Each row of a before or after table is a point. One or more steps were done to the points. Then noise was added and the rows were shuffled. The steps act on columns, c1 being the first. Write out the steps. A step turns or swaps two columns, mirrors them in a line or flattens them onto one, adds a multiple of one to another, or multiplies or shifts one. Angles are multiples of 10 degrees, from the lower column toward the higher: turns from -170 to 170, lines from 10 to 170 but not 90. Use the fewest steps. Two steps may share a column if one is a turn and the other turns, adds or multiplies; they go together, in the order done. Otherwise the lowest column goes first.
(in the rows, 128 means zero)

Before (10 x 3):
[[139  62 150]
 [155 217 191]
 [ 90  72 186]
 [161 159 122]
 [132 153 152]
 [126 137 155]
 [165 109 154]
 [187 139 139]
 [206 170 116]
 [111 183 156]]
After (10 x 3):
[[149 154 130]
 [157 136 129]
 [149  68 141]
 [114 166 206]
 [156 109 168]
 [187  71  89]
 [188 213 157]
 [141 139 186]
 [117 159 164]
 [156 180 114]]
Steps: swap c1 and c3

Before (10 x 6):
[[114 113 103 158  88 162]
 [102 105 149 162 131 119]
 [ 79 161 173  83 128 107]
 [182 123 102 153 126 109]
 [116 155 148 156 105 146]
 [100 136 124 157 112 116]
 [146 156 111 165 109 128]
 [108 132 101 168 120 105]
 [ 98 134 118 154 130 116]
 [117 138 122 165 124 249]]
After (10 x 6):
[[116 102 147 181 124 145]
 [ 76 134 172  40 173 164]
 [147 118 111 201  94 157]
 [101 139 115 178 117 135]
 [ 97 138 122 187 110 141]
 [105 149 103 209  92 145]
 [117  15 121 202 122  95]
 [ 99 147 148 198 155 110]
 [112 101 103 192  62 101]
 [182 148 104 180 104 134]]
Steps: turn c2 and c6 by 110 degrees; add 1 times c3 to c5; multiply c4 by 2

Before (10 x 9):
[[140 131 125 111 184 138 114 193 117]
 [ 77 152 131  84 162 148 150 114 123]
 [166 140 151 105 132 120  77 123  56]
 [113 114 105 112 161 138  92 120 169]
 [ 93 105 151  81 206  94 133 118 131]
 [169 118 166 122  54  45 205  86 114]
 [164  87 204  99  84 118 173 100 112]
 [224 109 182 180 130 101 249  39 155]
 [ 83  96 157 157 107 100 152 108 106]
 [149  75 120  72 138 122 165 106  62]]
After (10 x 9):
[[129 109 147  80 203  99 130 118 167]
 [112  89 205  95  82 118 169  98  94]
 [115 115 167 121  56  53 205  82  82]
 [107  98 152 158 105 101 152 113 168]
 [ 59 144 148 101 134 119  79 124  92]
 [124 157 126  84 161 145 156 110 176]
 [168 113 101 112 162 134  87 120 146]
 [117 129 134 111 187 138 115 192 118]
 [152 106 185 186 123  96 253  35  29]
 [ 62  76 120  72 141 119 162 107 105]]
Steps: turn c1 and c9 by -90 degrees

Before (12 x 12):
[[159  86 149 119 159  93 136 116 161 127 102 156]
 [100 149 129 103 116 110 127 161 124 140 177 163]
 [114 177 152  93 166 157 151 170 115 188 110 193]
 [136 118  88  37 135  82 134 139 198 157 100 138]
 [104 103 190  72 103 119 174 110 159 123 154 114]
 [131 128 165 176 123 165  67  66 103 117 112 131]
 [117 123 249 103 125 115 125 150 148 122  68 123]
 [109  96 103 110 159 150 124 157  95 147 165  97]
 [158 136 195  88 122 106 150 145  89 166 119 170]
 [112  88 164 168 102  73 122 122 115 178 133 110]
 [ 90 171 163 102 174 133 124 112 120 130 132  88]
 [182 115 149 126 121 158 116 143 166 124 210 115]]
After (12 x 12):
[[108 124 191 163  77 117 175 111 181 122 159 128]
 [154 139  86 136  37  81 132 139 201 157 110 135]
 [113 170 128 144 107 111 127 160 123 140 163  74]
 [118 190 163  88  94 132 122 110 116 131 173 162]
 [178 143 249 137 104 115 125 150 149 123 121 161]
 [ 90 116 105 100 105 152 124 156  93 148 162 136]
 [178 197 152  98  86 158 150 172 126 188 126  80]
 [145 156 194 139  89 105 147 145 101 167  89  96]
 [ 38 137 149 134 127 157 116 143 160 125 104  98]
 [151 105 148 100 116  95 135 116 165 127  88 114]
 [141 147 165 126 177 166  68  64  73 118 119 133]
 [120 110 164 147 172  73 120 121 112 179 148 140]]
Steps: turn c11 and c12 by -150 degrees; turn c1 and c11 by -110 degrees; shift c2 by 20; turn c4 and c5 by 100 degrees; add 0.5 times c7 to c9

Before (8 x 18):
[[159 133 196 141 128 154  72 155 128 165  85 182 152 100 204 146  89  93]
 [109 149 142 111 103 241  96 118 154 117 164 190  70  67 157 165 129  82]
 [116 113 108 102  91 134  75 170 158  90  82 198 159  46 239 145  87  72]
 [172  97 130 179 147 108  42 108 111 101 114 226  98  69 117 111 143 159]
 [ 79  82  84  99 159 153 138 129 156  91 157 137 122 127 168 186 167  81]
 [148  96 106  58 162 158 155 187  87 146  84 138 191 172 113  83  42 127]
 [159 131  43 219  91 121  93 142 112 119  92 130  67  76 132  79 157 121]
 [179 156 143 119 149 104 107 154  61 115 144  87 106 103 107 103 144  92]]
After (8 x 18):
[[158 113  41 219 102 122  94 142 127 120 127 129  67  76 131 143 181 121]
 [117 160 108 104 120 135  76 168 137  90 129 199 144  47 239 115  79  70]
 [ 79 164  81 100 161 152 136 130 170  94 128 137 178 127 166 169 150  82]
 [157 127 195 142 149 155  70 156 121 165 129 181 144 100 205 121  78  93]
 [110 152 141 113  95 243  97 118 102 117 130 188 118  68 157 196 133  82]
 [170 117 129 178 132 108  44 108 161 100 126 223 104  68 115 139 152 159]
 [179  56 142 119 166 103 107 154 112 114 130  87 105 104 106 131 155  90]
 [146  94 107  57 203 158 153 185 166 149 127 139 103 171 113  50  43 126]]
Steps: turn c2 and c9 by -100 degrees; add 0.7 times c8 to c5; multiply c11 by 0; turn c13 and c16 by -50 degrees; turn c13 and c17 by -20 degrees

Before (14 x 24):
[[ 62  54 200 109  80 108 205 140  93  80 154 113  49 178 181 157  75 182
  124  91  76  73 177 112]
 [ 61 166 140 169 103 103 188 108 139 180 129 156 118 191 116 108 135 103
  172 116 122  98 152 107]
 [104  91 165 202  98  92 152 114 104  68 132 163 131 101 148 175 120  98
  149 164 151 133 165 120]
 [139  56 124 194 100  70 117 140  91 132  92  74 152 177 219 131 134  81
  103 128 140 201 158 109]
 [176 162  86 180 101  70 156 121 124 164 181 151  94 108 147  94  46  96
  129 200 164 192 190  84]
 [177  41  73 160  53 147 101 180 145 104  95 121 135  70 127 172 177 158
   72 179 106 109  97 162]
 [ 76 171 197 105 177 128 177  87  65 107  97 170 133 166 225 149 165 139
  170 190  76 133 102  74]
 [150 142 176 151 104  78 102 154 116 189 196 121 104  80 116 111 131  67
   80  90 154  87  72 154]
 [167 138  96 204  67 155 138 170 150  96 162 135 161 106 100 156 139  54
  186 118 154  76  82  71]
 [ 86 156 129  75 168 147 149 148  83 142 124 113 100 101 104  97 146  84
  117 189  52 175 102 152]
 [112 149  89 200 135 159 134  62  99 108 101  83  83 101 110 205 125 139
  114 162  45 163  72 148]
 [152 158  76 195 137  99  84 155 103  98  83  59 140 157 231 147  57 129
   58 131  87 108 187 143]
 [ 61 134 116 115 182 181 146 167 156 160 155 111 159 156 166 142 170 171
   82  92  90  86 108  45]
 [157 131 146 110 119  90 157 143 140  84  82  75 115  76 100 109 172 151
   85 210  71 185 131  59]]
After (14 x 24):
[[139  56 121 139 100 185 117 140  93 132  93  74 153 151 219 132 133  80
   57 128 141 202 159 108]
 [157 132 145  82 120 144 158 143 139  84  82  75 115 169 101 109 173 151
  121 210  71 185 131  60]
 [ 62  55 200 115  80 158 206 140  92  78 154 113  49 125 181 158  74 182
  142  90  77  73 178 112]
 [ 59 135 118  82 182  94 146 168 156 161 154 111 159  85 166 142 170 171
  115  92  89  87 110  44]
 [175 162  87 155 100 167 155 121 124 164 181 150  93 169 148  93  47  97
   82 199 164 192 190  85]
 [167 137  96 215  66 102 138 170 150  95 162 135 161 117 100 155 138  55
   92 117 153  76  80  70]
 [ 86 155 128  92 167 107 149 147  83 141 124 113 101 125 103  98 148  84
  169 189  51 176 102 152]
 [ 76 171 198 152 177 137 177  88  63 106  97 170 132 117 225 149 164 139
  169 188  76 135 103  74]
 [112 150  88 152 135  97 135  63 100 110 102  84  82 116 110 207 125 139
   58 161  44 164  73 148]
 [ 62 166 139 187 103 163 190 107 139 180 129 156 119 125 115 109 135 101
  113 117 122  98 150 107]
 [178  42  72  96  53  98 101 182 146 105  96 120 134 134 127 172 178 157
   71 180 107 110  97 162]
 [149 142 176  98 104 154 102 155 116 188 198 122 105 176 117 110 132  68
   84  90 155  87  73 156]
 [104  91 164 184  99 148 152 115 104  68 132 164 132 161 149 174 121  98
   74 164 150 133 166 120]
 [152 159  77 102 137 157  84 155 102  97  83  59 141 138 232 147  57 130
   34 132  88 107 188 141]]
Steps: turn c4 and c19 by -60 degrees; multiply c14 by 0.4; turn c6 and c14 by -140 degrees
